Rows are points. Examples show where two turns around zero, p and q, send a point. Write where each new point lands after one turn and then the other. Backwards means that the second turn is done in reverse. Each puzzle has new turns, and all numbers are rounded.

Turn p:
[26 25  4] -> [16 32 -6]
[-15 -35  19] -> [ -2 -31  29]
[ 10 -24  -1] -> [ 17 -19   4]
[-22  33 -21] -> [-32  17 -26]
Turn q:
[  5  37 -11] -> [ 28  -1 -27]
[-4  8  7] -> [-1  7 -9]
[ -9 -12  30] -> [-25  22   3]
[ 51 -20 -34] -> [ 40 -18  47]
[-10 -19  -5] -> [-16 -12  10]
[-33   6  12] -> [-26   1 -25]
Where do these land?
q, then p: [  4 -39   3] -> [-17   0  36]
p, then q: [ -4 -14 -26] -> [ -3 -23  18]
p, then q: [-28  34  11] -> [-16  -3 -42]
q, then p: [ 39   8 -15] -> [37 18 11]
p, then q: [-11  10  27] -> [-12  21 -19]

Turn p:
[ 24 -31  10 -19] -> [-31 -15 -16 -23]
[-5 26 -8 -4] -> [27  7  1 -1]
[-11  16  -7 -20] -> [ 20  11 -17  -3]
[ 12 -14 -38  11] -> [  4 -39  -4  18]
[-11 -21  -3 -18] -> [-14   2 -26   5]
[-9 25 46 49] -> [-6 36 62  3]
Turn q:
[ 30 -25 -18 -18] -> [ 24 -16 -25  27]
[ 25  -6 -22  24] -> [  8  13 -38  -3]
[-50  22 -18 -35] -> [-38 -48  24 -15]
[ 9  9 26  4] -> [16 16 18 -6]
[-9 17 33  0] -> [  4  12  34 -13]
[ -6 -16  -1  24] -> [-15  22 -11   9]
Where do these land?
q, then p backwards: [ 8  8 10 41] -> [-16  13  31 -23]
q, then p: [ 10  13 -18  -2] -> [ -1 -15 -19  -1]
p, then q: [-21  44  24   1] -> [ 38  -1  13 -37]
p, then q backwards: [ 14  21  19 -12] -> [ 7 29 10 13]
p, then q: [  5 -48 -27 -10] -> [-43   0 -26  24]
q, then p: [-15 -36  -8 -19] -> [-17  -1  24  33]

Turn p:
[ 0 -6  3 -5 32 -3] -> [-6  6 32  1 -3 -3]
[ -3 -14  -3 -30 -35 -24] -> [ -6  14 -34 -14 -17 -32]
[ 14  25 -32  -8  15 -15] -> [ 27  -5  12  30  -3 -24]
[-19  28  28 -18  31   2] -> [-10  40  23  17  25   5]
[ 24 -12 -23  17 -13  37] -> [ 30 -37  -4 -24   5  14]
[-14  -8  30  38 -22 -18] -> [-36  -5 -26   9 -17  32]
[ 21  -6  24  23 -29 -26] -> [ -6   3 -29   5 -39  25]
[-24  -8 -27 -16  21  46] -> [  5 -18  26 -24  48 -17]
Turn q:
[  5 -38  22 -21  14 -20] -> [ 28 -19 -10 -31 -28   1]
[ -7  16  21  -8 -62 -14] -> [-14  47  -6 -14  -5  47]
[ 20 -46  33   2  11  -8] -> [ 41 -26  14 -22 -25  14]
[ -2  19 -19  21  -9  16] -> [-20   4  12  21  23   2]
[-15  34  -1  10  15  11] -> [-13  20  12  17   7 -28]
[  4  22 -16 -13  -6  25] -> [  0  14 -16  20  27  -5]
[ 26 -27   4  -4  24 -32] -> [ 15 -35  -8  -2 -39   2]
[-31  19 -42  14  13  22] -> [-36  -6   4  10  39 -31]
Where do these land?
p, then q: [ -8   2  31 -20   8  -7] -> [-12  32  -1  10   0 -17]
p, then q backwards: [-14  17  -6  -1 -10  49] -> [ -4 -24 -16 -12 -18  42]
q, then p backwards: [ 3 -6 15  8 27 14] -> [ 14   2 -26 -12  16   1]
p, then q: [-13  21 -24   5 -29 -26] -> [-37 -34   9   6  -2  10]
p, then q: [ 9  2 44  7  9  0] -> [ 6 33  6 11 28 -8]
p, then q: [  9 -30 -28  57  29  -4] -> [ 32 -12  27 -53  13  32]
q, then p backwards: [ -2 -21  -9 -20 -35 -19] -> [  2 -15  27  18 -30  18]
q, then p: [-16  35 -24 -18  41   5] -> [-25 -15  -2  45 -27 -23]
p, then q: [ 32 -19   0 -18 -38 -11] -> [-14   0 -43  13   8  31]

Turn p:
[ 35   5  -3  17 -28   9   0 -38 -53] -> [-13  23 -39  51 -34 -10  -5   9 -22]
[-48  -8  18   3  25  11  -7  18  13] -> [ -9 -22  41 -15  17  30  10  13   7]
[-22  22  12   5  21 -19  -9  -3  36] -> [-26  -5  28 -33  23 -14  -8   1   3]
[ 28  -2  15   2 -51  28  25 -16 -13] -> [  8  24 -14  38 -45 -12  -1   2  31]
[ -9  -4  15  -4  27 -25  19  20   5] -> [-11 -32 -10 -20  22   7   1  -2  17]
[ 21 -30 -59   1  -4 -13   9 -52  -9] -> [ 24  14 -39 -17 -39   2 -42   4 -45]
[ 45 -29 -14  21 -28   3 -15 -10 -11] -> [ 34  23 -25  36  -3 -13 -26  13 -10]
[-16  25 -13  10  12   6   7  30   7] -> [ -9  17   3 -22  22  17  24  -4   9]
[-30  10   9 -25  -5 -17 -15  27   6] -> [  5 -23  21 -18  13 -14  36   3   1]
[ -4  11  19 -31  32  18 -14  26  20] -> [  0 -18  34  -3  25   8  12 -40   9]
Turn q:
[ 12  24  -3   6  18  13  13   2 -28] -> [  0  15 -35 -17 -19   0  -9  -4  -5]
[ 15   1 -36  -9  14 -26  14  -6   0] -> [  4 -17  -8   2  -9 -36   5 -19 -24]
[ 10 -28  33  14 -37  13   3  24   6] -> [ 16 -14  16 -15  14  41  24   4  32]
[ 37  33 -40 -39 -30  11 -34 -14 -12] -> [  0  -2  21 -11 -19  23 -31 -40 -64]
[-10   2  14 -31  33 -14  -6   7  13] -> [-37 -11   0   1  14 -22 -22   0  12]
[ 13 -18 -19  21  34 -28 -50 -36   7] -> [ 16  -1  -5  68   6 -20 -25 -34   0]
[-31 -11  10  18 -14  33  20  32   3] -> [  7  16  18 -24 -16  10  20  34  34]
[-13 -14 -15  -5   1  23  21 -38 -25] -> [-19  18 -13  20 -30   7  32   6 -19]
[  3  26  22  -6   2 -16  17  14  49] -> [ -5   5  11 -31  51 -23  -4   3   5]
[-36 -15  34  31 -20  -8   1  14 -13] -> [18 -8 -4 10  9 22  8 50 30]
Where do these land?
q, then p: [ 18  31  17  10  -1  19  11  -2 -20] -> [  6  21   2  -6 -14   4  19 -32 -21]
p, then q: [ 22 -23  21  17 -44  31  34 -42  -4] -> [ 62  10  47  -8  24  22 -14   6  -9]
p, then q: [-25  16   3  26  12  -3  -2  29  -2] -> [-26  15  -4 -22  -8 -22  -1  11  22]
p, then q: [-24 -16  10 -24  40   2 -38  -5   5] -> [-26 -10 -28  26  -9  33  10   0  33]
p, then q: [ 13 -14 -16  28 -50  19  20 -25 -40] -> [ 64   8  21 -39 -15   8  -7   8 -21]
p, then q backwards: [ 11  -2   1 -20  32 -34 -39  15   7] -> [ 26  14  -3 -15 -12 -49   4  -5  29]
q, then p: [-26   6  -1 -40  27 -29   2  -2   1] -> [  7 -30   5 -17  19   6  17  40 -18]
q, then p: [ 34 -53   1   7 -16  22  41  -5  -8] -> [  1   9 -16 -21 -57  17 -25  -9  40]
p, then q: [ -7  -1  -8 -39  -4  -3 -20  40  16] -> [-24 -12 -33  -3  20  -5  29 -29   0]
p, then q backwards: [ -9  22  15  35 -23 -21   6  -7   6] -> [-41   8  14  -6  25   6  20   4   9]
q, then p: [  6  28 -24  24   8   4  17 -11   4] -> [-13   8 -33  -3  -1 -23  13 -15 -14]
q, then p: [-14   5 -19 -25  18  -6 -32  15  35] -> [-19 -31  25  12  21 -28  -6  24  -9]
